Each point is reached from the start by the listed moves, each made once or not at all, plus a little noise. Say if it took an odd or an even number of moves. Then give how often each move was made.

Moves:
(1): [ 33 -31  -2 -30]
(2): [  8  13  35 -15]
(3): [-20 -23  12 -13]
Start: [ 5 14 10 -1]
Points:
[ 5 14 11  0] => even (0, 0, 0)
[ 13  26  45 -17] => odd (0, 1, 0)
[ 26 -27  56 -60] => odd (1, 1, 1)

Moves:
(1): [ 7  7  2 -2 17  1  0 14 -4  1 -2  5]
(2): [ 13   6  -3 -12  -4  -6  -4   5  10  12  -5   4]
(3): [ -6  12  15 -11  -3 -19  -9   0  -2 -10  -7 -10]
(4): [ 3 15 -2  6  7 -2  9 -6 -6  4 -7  2]
(5): [-15   4 -16  -9   6   1  15  -3  -5  -4  -8   9]
(6): [ -4   9   2  -4   0  11 -10  -2  -1   8  -3  -2]
(7): [-1  3  2  2 -4  3  2 14  0  3  6 -5]
(8): [ -5   2 -19  15   0  -7  -8   5  -3  -5   2 -11]
(9): [  4  -1  -4  -2  -8   6  -1   9   7 -14 -11   3]
(10): [-8 -4 10  9  6  5  0  2 10 12  3  2]
(11): [-5  9  3 -2 -2  0 -5  1 -1 -4  4 11]
(12): [ -5   1  -7   3 -11   0 -12   6 -15  17  -9   7]
Start: [ 6 16 -1 -2 -3  1 12  2  7 -2  1  6]
Points:
[-27  48 -10  10   9 -17  22  13   2  -2 -11  -6] => even (0, 0, 1, 1, 1, 0, 1, 1, 0, 1, 0, 0)
[  1  33 -16 -14  -2  11  13  48  12  25 -25  32] => odd (1, 1, 0, 0, 1, 0, 1, 0, 1, 1, 0, 1)
[ 20  39 -29   6  -8  -8  10  14  15  -5 -20   4] => even (0, 1, 0, 1, 0, 0, 0, 1, 1, 0, 0, 0)
[  4  60  18 -12  16 -19   7  12  -6 -11 -11  14] => even (1, 0, 1, 1, 0, 0, 0, 0, 0, 0, 1, 0)

Moves:
(1): [ 10   3   2   0   0   3   7  -3   5   3   3   6   0   2  -3  12  -2   3
   3   8 -11  -2   8  -4  -2   1]
(2): [ -4   4  17   7 -17   5   4  19   3   0   5  -7  -4   3  -7  -3   3   1
  -8  -6  16 -11   3   6   7   3]
(3): [  6   5   5  -9   4  -9   3  -4   4  -1  -1 -11  -9  -2   3  -9  -1   6
   2  -1   0  -7   1   7   7   0]
(4): [-1  0  5 11 -2 -4  1 -3 -5  1  3 -4 -5  5  2  4  4  9  1  3 -6  7 -1 -6
  3 -3]
(5): [ 6 -2 -3 10  5  6 -7  2 11 12 -8 -6 10 -6  2 -7 -9 -5 -8  3  9  6  5 -1
  5  5]
(6): [  5  13  -2   2  -1   9   4  -2 -10   7   7  -1  -4  -3  10   3  -1  -1
  18   5   2  -6   9   5   2   0]
(7): [ 0 -2 -8  1  5 -4  7  4 -1  3  4  1  4  0  2  2  5  4  1  4  3 -6  8 -3
  4  6]
(8): [ -7 -12   3   2   1   4   1   3   0  -7  -1  -8   5  -9  -6   8   5 -11
   8   6   5   4   1 -13  -5   8]
(9): [-10   0   6   8   1   5   2   1   7  -9  -4   3  -4  -8   8   1   4   0
  -3   2   1  -8  -7  -3   1   1]
(10): [ 6 -8 -3 -6 -3  6 -7  7 -2  4 -5 -3  0 -7 -2 -5 -1  3 -2 -1 -6 -9  1 -1
  2  3]
(11): [ -5   0   6   4  -1   6  -1   6   3   4  15   0   1   4   4  -2   2 -10
  -7  -3  -2  -4  -6  -3   2  -6]
(12): [ -3   1   8  -9  -1  -3   0  -9  -5   7  -2  12  -9   1  -1  -3  -3   0
  -5  -6   2   4   0 -13  -3   1]
(13): [  3   6   2   2  -2   1   5   5  -3  -3  -5   0   6   1  17  -7   4   3
   4 -11   1  -4  -4   0  -2  10]
(14): [-10  -3   7   5   7   2  13   2  -9   4  -1  -1  -2  12  -2  -8  -3  11
   3   0 -12  12   1  -3 -11  14]
(15): [  8   4 -10 -11  10  -3 -11   9   0   1  -4  -8  -8   5   7   2   6   0
   6  -3   2  -1  11   6  -7  -4]
(16): [  8   1   6  -1   7  -4 -12   7  -3   5   3   1   1  -8   0  10  -7  -9
   3   0   4  -1  -6  12   7  -5]
(17): [ -2   0  -4   4  15   5  -3  -2 -10  -8 -10   7   3   8  -6  -7   8 -13
  -3  -4  -2   5 -14  -5  -8   3]
(18): [  1   6   4   1   2   6  -1  -3   0   1  12   9   6   1   4 -12  27  -3
  10  -7   4   8  -3  10  -2  -9]
(19): [  9  -5  -7  -7 -10  -7  -9   4   5  10   2   4  -2  -1  -2 -13   3  -1
   8  12   1   5  -6   6  -3  -3]
(20): [-1  1 -1  2  0  1 -9  1 -3 -4  2 -1  5 -2  1  1  5 -1 -8  4 -2 -1  0  2
 -4  4]
(21): [ -1   1  11  -4   4   3   0  -5   1   3  -2  -6   7   6  -1   2  -8   1
  -4   5   7   2  -2   1   2 -10]
(22): [ -6  -7  -4   4 -13   7  11   1  -1   5  -2  -2  -3  -4   3   9   4  -5
  -3   8  -4   9  -2   2   0   7]
(23): [-13   2   1   4  -6   1   1   4  -1   5  -2  -1   3   1   1  -3   7 -11
   1   3 -11   0   1   1   1  -5]
(24): [ 12   0   6  10   1   2  10   0 -16  -2  -4   0   4  -1   9  -7  -8   2
  -5  -1   8   1   7  11  -9  -2]
Start: [  5  -1  14   5  -9   2   2  -5  -1  13   0  12   7  -8  -8 -13   0  11
 -20  11  10   5  11 -10  -9 -14]
Points:
[ -1  10  25  19  21   8 -15  -3   5  16 -29 -12   5   0   6 -32  12  -6
 -28  17   8  11   6  -9  -4 -27] => even (0, 0, 1, 1, 1, 0, 0, 0, 1, 0, 0, 0, 0, 0, 1, 0, 1, 0, 0, 0, 1, 0, 1, 0)
[  3  10  36  -8  21   8  -3  -1  -6  25   8  16  -3  -7  12 -21  36 -20
 -21   6  24   4 -10   1  -7 -28] => odd (0, 0, 1, 0, 0, 0, 1, 0, 1, 0, 1, 1, 0, 0, 1, 1, 1, 1, 0, 0, 1, 1, 0, 0)
[ 20  15  40  14 -30  30  17  43 -33  49   7  22  -1 -15  34 -35  45   6
   4  24   7  -4  34  27 -27   9] => odd (1, 1, 0, 0, 0, 1, 1, 0, 1, 1, 0, 1, 1, 1, 1, 1, 0, 1, 1, 1, 0, 1, 1, 1)
[ 16  -9  38  -8  -6  15  -3   1   9  14  11 -11  16 -15 -15  -4  -1   2
 -26  31   0 -12  12 -22  -7 -15] => odd (1, 0, 1, 0, 0, 0, 0, 1, 0, 1, 1, 0, 0, 0, 0, 0, 0, 0, 0, 1, 1, 0, 0, 0)
[ 28   2   9  20 -22  16   0  13  14  47  15   9  14   1  24 -30  39   3
  -5  21   2  29  12   2 -14 -18] => odd (1, 0, 0, 1, 1, 0, 0, 0, 0, 0, 1, 0, 1, 0, 1, 0, 0, 1, 1, 0, 0, 1, 0, 0)
[ 14  13  10  33  -7  13   5   6 -15  42  15  12  24   0  28 -51  36  28
   9  25   8  26  20   2 -17  10] => odd (0, 0, 0, 1, 1, 1, 1, 0, 0, 0, 0, 0, 1, 1, 0, 0, 0, 1, 1, 1, 0, 0, 0, 0)
[ 10   2  60  19 -36  24  37   5 -10  33  14  15   2   5  -5  -5 -11   1
 -47  15  27   2  18  -9 -11 -18] => odd (1, 1, 0, 0, 0, 0, 0, 0, 0, 0, 1, 1, 0, 0, 0, 0, 0, 0, 0, 0, 1, 1, 0, 1)
[ -5  10  37  27  -8  18 -23  44  21  31   4  -5   3 -19   5 -16   5 -25
 -37   7  27 -14  13   8   8 -24] => odd (0, 1, 0, 0, 1, 0, 0, 0, 1, 0, 1, 0, 0, 0, 1, 1, 0, 0, 0, 0, 0, 0, 1, 0)
[ 28   1  40  14 -13  15  33  42 -17  20 -12  -8  -8 -15  27 -17   4  29
 -19  13  13 -22  32  23 -12  19] => even (1, 1, 1, 0, 0, 0, 1, 0, 1, 1, 0, 0, 1, 1, 1, 1, 0, 0, 0, 0, 0, 1, 0, 1)
[ 22   1  24  34 -12  26  45  13 -33  30   2  12  -5   0  33 -39  18  20
  -3  34 -16  -3   9  -3 -25  16] => even (1, 0, 1, 1, 0, 1, 1, 0, 1, 1, 1, 0, 1, 1, 0, 0, 1, 0, 1, 0, 0, 1, 0, 1)

Moves:
(1): [  2   2  12  -1  20  -3  -5  -6 -25   9  15  19  10   2   9   1  -1  17
  11  -1  12   2   6  18  14  20  -4]
(2): [  0  -7  -6  11  -2   2  -3   6  -7   0  12   3   8 -11  -1  -6   4   8
  -9   4   0  -4   4   1   4   1  -9]
(3): [  4   5  -3  -8  -4   1  -3   3   9   3   4 -14  -6  -3  -6   8  -1   9
  12  10   1   5   1  -5   4  -1   8]
(4): [ 3  0  4  6  0  7  1 -3 -8 -1  2  1 -5 -1 -3  9  4  0  1 -4 -2 -1 -3 -3
  0  3  2]
(5): [ -2 -11   5   4  -4  -1  13  -4  13  -7   5  -6  -1   2   2  -4   8 -14
  -5   3 -12   8   1  -3  -4   2  11]
(6): [ 3  0  3  0  9  3 20 -2 -4  1 11 11  3 -5 -9 -5  4  7 22 -6 -6 -2  3 10
  0  2 -2]
(7): [ 4 11  7  3  1 -2  8  3 -2  4  0 16 -6 -3 -9 -5 13 -3  5 -1 -2 -6 12  1
 -2 11 -1]
(8): [  9   2  -2  -2  17   7   4  17  -4  -2  11   7  -9   0  -2  -1   5   6
  -9  17  -8   9  -2  -5 -10  13   0]
(9): [ -3  -3 -11   0   4  -2  15   4  -1  -4  -2   2   3   0   1   6  -1  -3
 -11  -4   5  -2   3  -4  -9   0   5]
(10): [  4   1   6  -4  -5 -10  -1   1   3  -5   0  -3  -2  -7  -5   0   4  11
  10  -1  -3   5  -2  -3   7  -5  -2]
(11): [ 2  1  0 -1  1  4  2 -4 15 -8 -2  4  3  0 -8 11 -9  1  2 -3 -1  1  2 -3
  0  4  2]
(12): [ -5   8   3  -6  -6  -6  -7  -7   5   4  -4  -2  -6   2   1   0  -2  -7
  -3  -2  -8   3 -12  -3  -2   2   2]
(13): [  1  -3  -1  -5   4   0   6   0   1   2  -3  -1   0   6   0   0   0   4
  11 -10  -5   4   6   8   0   2  -1]
(14): [  0   7   2 -12   3  -7   1  -5   0   3 -11   0   4  -5  -3   0   4  -9
   9  -6  -6   0   4   1   4  -4   2]
(15): [  6 -14  -7   8  13  -8   4  -3  -9  14 -12   8 -11   4  -2  -4  -5   2
 -25  16   4  -9   8   6  -5   2  -4]
(16): [  8  -3  -3  13  -4 -10 -14   8  -8  -5  12  -9  -7  -2   7   6   4   5
  -8   1  -8   7   0  10   8 -14   3]
(17): [ 2  3  2 -4  9 -6 -2 -6  5 21 -5  9 14  1 -1 -7 -2 -4 -8 -7 11 -1  1  5
 -2  6 -5]
(18): [ -4  -1   7  -1  -1   2   3   7  -5  16  -1  11  11   0   7  -5  -8  -6
 -10   9   2  -9  10   8  -3  -2  -3]
(19): [  4  -5   0   1  -2 -12  -9   1 -14   6  -1   9   1  -4  -4 -11  -5  -2
   6  -7   2   0   7   5   8   1   4]
(20): [ -8  -8  -7   8   4   0   2  12   8  -4  -1  -2   1  -2  -1   5   1   2
 -13  11   0   5  -1  -7  -2  -1   4]
(21): [ 0 -1 -2 10  0  3  6 -7  8  4 -5 -6 -4 -3  4 -7 -2  5 -8  0  2  3 -5 -7
  7 -2 -1]
(22): [-3 -9  4  5 11  3 -1 14 -2  6  9 -1  2 -1 14 -5 -1  2 -8  4 -3 -8  9  2
 -8  5 -1]
(23): [  4   5   8  -7  -9  -9  10  -6  13   3 -16   1   8  -4  -4   8  -7 -19
   5  -9  11  -7  -6   2  -3   9   5]
(24): [  6   3 -14  -5  -9   7   1   1   6  -1   0  -4 -11   1   0   9   2   0
  14   2  -2  -6   2 -11   1 -12  -4]
Start: [  3   1   9   1  -4  -2  -1  17  -4   0  -7   6   5   1   8  15  -1  -3
 -10   6   5   0  -5  -7  -3   0  -8]
Points:
[  6 -33  16  19   8 -34  44  38  24  10  -8  19   7 -12  11  28 -14 -22
 -52  25 -15  -6  11   7 -25   5  13] => even (0, 0, 0, 0, 1, 1, 0, 0, 1, 1, 1, 1, 0, 0, 1, 1, 0, 1, 0, 1, 0, 1, 1, 0)
[  5  -7   5   5 -20 -29  14  22  14  10  -2 -20   4 -20  16  12   8  -1
 -22  10 -27  21   5  -4  13 -19   7] => odd (0, 1, 1, 0, 1, 0, 0, 0, 1, 1, 0, 1, 1, 1, 0, 1, 0, 1, 0, 0, 1, 0, 0, 0)
[ 12  12  -3  -3  19  -7  43  22  21  28 -12  17  18 -30 -15  26   4  -7
 -22  10   5   7 -17 -23 -11  28   4] => even (0, 1, 1, 1, 0, 1, 0, 1, 1, 0, 0, 1, 0, 1, 0, 0, 1, 0, 0, 1, 1, 0, 1, 0)
[ 34   9  16  -5  17 -21  12  38 -32  14   0  52   4 -26 -13  25  22  13
  31   2   1   0  22  -2  17  39 -10] => even (1, 1, 0, 1, 0, 0, 1, 1, 0, 1, 0, 0, 1, 1, 0, 0, 0, 0, 1, 1, 0, 0, 1, 1)
[ 43   9  30  18  55 -21  19   8 -25  38  11  60 -15  -5  -8  13  10  41
  -9   5  -8  15  11  25  12  44 -20] => odd (1, 0, 0, 1, 0, 1, 1, 1, 0, 1, 1, 1, 1, 0, 1, 1, 1, 0, 0, 0, 1, 0, 0, 0)
[ 17 -13   4  10  -9  -4  17  51  19   0   3   3  -3  -4  17  34   5 -27
 -35  40 -13   9  -1 -13 -16  -4   9] => odd (0, 0, 0, 0, 1, 0, 0, 1, 0, 0, 0, 0, 0, 0, 0, 1, 0, 1, 0, 1, 0, 0, 1, 1)
